Every row gives one point. Two turns around zero, p and q, are shown by what they do to some points. Where does a point land after both, in the order given? Backwards means that the second turn is done in reverse. Each puzzle has new turns, and all numbers are rounded.
In the rows, 128 means zero.

Turn p:
[125 134 192] -> [112 111 188]
[118 152  67] -> [135 174  81]
[111 118 110] -> [114 129 105]
[145 122 149] -> [139 111 147]
[118 118  84] -> [127 137  83]
[151 123 166] -> [141 105 164]
Turn q:
[169 143 132] -> [153 157 106]
[139 124  67] -> [110 107  73]
[ 95 135 146] -> [108 129 161]
[109 110 167] -> [141 120 172]
Where do these land?
q, then p: [147  80 113] -> [156  91 100]
p, then q: [133 175 177] -> [146 172 177]
p, then q backwards: [136 138 109] -> [150 135 129]
p, then q: [ 96 119 113] -> [ 94 114 126]

Turn p:
[156 109 150 171] -> [148 128 143 181]
[160  97 115 154] -> [166 113 116 160]
[148 132 169 104] -> [139 141 176 117]
[121 134 150 125] -> [115 133 148 128]
[ 84 135 121  91] -> [ 93 113 125  84]
[ 99 160  64 124] -> [106 140  61  99]
Turn q:
[142 113 102 109] -> [147 107 106 116]
[120 123 189 145] -> [119 143 189 139]
[ 78 145  96 106] -> [ 77 109  94 116]
[148 106  89 155] -> [159 116  97 161]
[151 153 165 125] -> [137 165 155 109]
Where do these land?
p, then q backwards: [128 150 133 100] -> [135 150 146 107]
q, then p backwards: [153 113 117 119] -> [148 111 112 118]
p, then q: [185 137 130 136] -> [160 176 123 123]
q, then p: [ 84 118  75 148] -> [113  88  74 152]
q, then p: [ 90 122 184 136] -> [ 81 120 175 145]

Turn p:
[ 99 152 110 162 136  79] -> [ 63 143 121 137 133 155]
[ 63 125 158 108 136 122] -> [ 92  98 178 113 105 116]
[129 119 187 121 155 176] -> [171 129 188 148 107 110]
[181  91 130 125 102 138] -> [171 120  90 149 141  97]
[ 83 111 127 112 164 128] -> [107 108 176 111 149 128]
[178 140  87 144 105 137] -> [158 146  71 129 140 152]
[175 141 137 105 123 122] -> [152 161 106 118 122 101]
[116 145  89 147 103 123] -> [111 118  95 120 126 166]
Turn q:
[155 145 127 168  66 158] -> [156 168 159  93  84  98]
[114 136 152 105 103 129] -> [ 88 141 131 123 120 115]
[105 109  96 104 151  99] -> [123  82  92 143 141 127]
[118 131 132 147 159  94] -> [140 111 137 161 159 122]
[102  88 129 126 173 124] -> [125  95 119 169 131 166]
[155 186 128 145  86 186] -> [149 209 128  87 106 111]
[146 102 132 102 157 105] -> [116  91 130 120 156 155]
Where do these land?
q, then p: [ 89 113 132 176 127 129] -> [122 131  98 181 111 135]
q, then p: [188  98 177  91  87 159] -> [147  93 172  77  66  96]
q, then p: [ 93 143 108 118 157 118] -> [117 131 118 139 165 162]
q, then p: [115  94 103 115 150  96] -> [137  95 127 149 172 124]
q, then p: [105 152 102 100 120 116] -> [ 96 125 113 107 159 141]
p, then q backwards: [161 102 137 159 109 107] -> [ 79 148 112 132 149 117]
q, then p: [122 179 134  94 154 121] -> [106 154 155 103 155 164]
p, then q: [151 142 130 170 121 179] -> [170 162 151  95 108 142]

Turn p:
[110  96 136 113 113 120 163 102] -> [101  84 125 139  97 130 134 131]
[114 134 132 178 154  98  90 146] -> [141 149 145 165 185 137 131 150]
[129 127 161 142 123 169 106 179] -> [112 186 137 102 130 140 147 162]
[168 115 133 138 133 183 141 117] -> [124 148 101 103 109 162 161 100]
[192  68 122 149 124  83 135 169] -> [198 108 113 139 119 143 187 179]
[152 176 150 122 172 162 166  88] -> [109 125 144  93 140 128 153  45]
[109 119 139 144 118  88 114 134] -> [133 114 150 154 143 132 119 160]
[117 153 114 116  97 150 102  87] -> [118 133 120 120 118 149  69 104]
[ 75 172  75  95 100 109 162 123] -> [121 119 140 160  90  61  72 103]
[113  81 104 110 127 117 111 114] -> [122  98  84 143 129 128 114 154]
[128 168 142 102 147 129 118 150] -> [129 144 148  93 149  96 120 123]
Turn q:
[161  84  83  90 129 136 131 135] -> [119  67 150 115 103 104 108 151]
[166 130  84 142 154 149 123 124] -> [157  98 123 132 126 120 133 181]
[ 59 160 158 100 135 132  94 111] -> [102 131  87 121 173 141 161  71]
[125 148  79 150  75 139 171 110] -> [127 125 108 167  55 155 142 142]
[129 126 167 130 151 108 153 161] -> [121 173 158 101 136 107 134 126]
[ 87 115 165 149 148  92 102 132] -> [120 162 133 150 177 103 125  92]
[112 125 181 135 112 129 122 105] -> [142 151 132 126 142 152 117  80]
[115 144 176 152 112 118  98 168] -> [101 177 141 134 171 157 115 125]
[147 102  92 112 163 176 123 128] -> [148  67 148 115 134 120 150 157]
[180 146  95 121 101 100 163 107] -> [141 131 100 119  63 120  94 157]
Where do these land?
q, then p: [ 99 104 152 105 130 181 132 185] -> [ 50 107 148 103 121 120 159 127]
p, then q: [153 177 121 178 149 166 149 133] -> [181 153  77 107 104 149 146 115]
q, then p: [126 136 146 138 131 110 117  84] -> [160 124 108 130 142 142 116  98]
q, then p: [158 104 125 119  69 105 144 100] -> [136 142 119 124 121 181  76 153]
p, then q backwards: [102 190 116 120 101 167 160 159] -> [123 104 158 127 115  68 186 144]
q, then p: [104 128 152 108 105  85 102 155] -> [ 93 126 132 148 169 116  86 118]
q, then p backwards: [130 103  93 182 153 116 152 127] -> [115 126 102 151 117  86 152 176]
p, then q: [ 97 107 125 106 129 157 128 143] -> [ 85 130 112 149 123 118 144 125]
p, then q backwards: [153 132 120 109 131 116  78  99] -> [162 136 150 115 130 137  85 100]
p, then q: [159  98 131 115 182  76 118  95] -> [164  91 178 120 122  69 129 141]
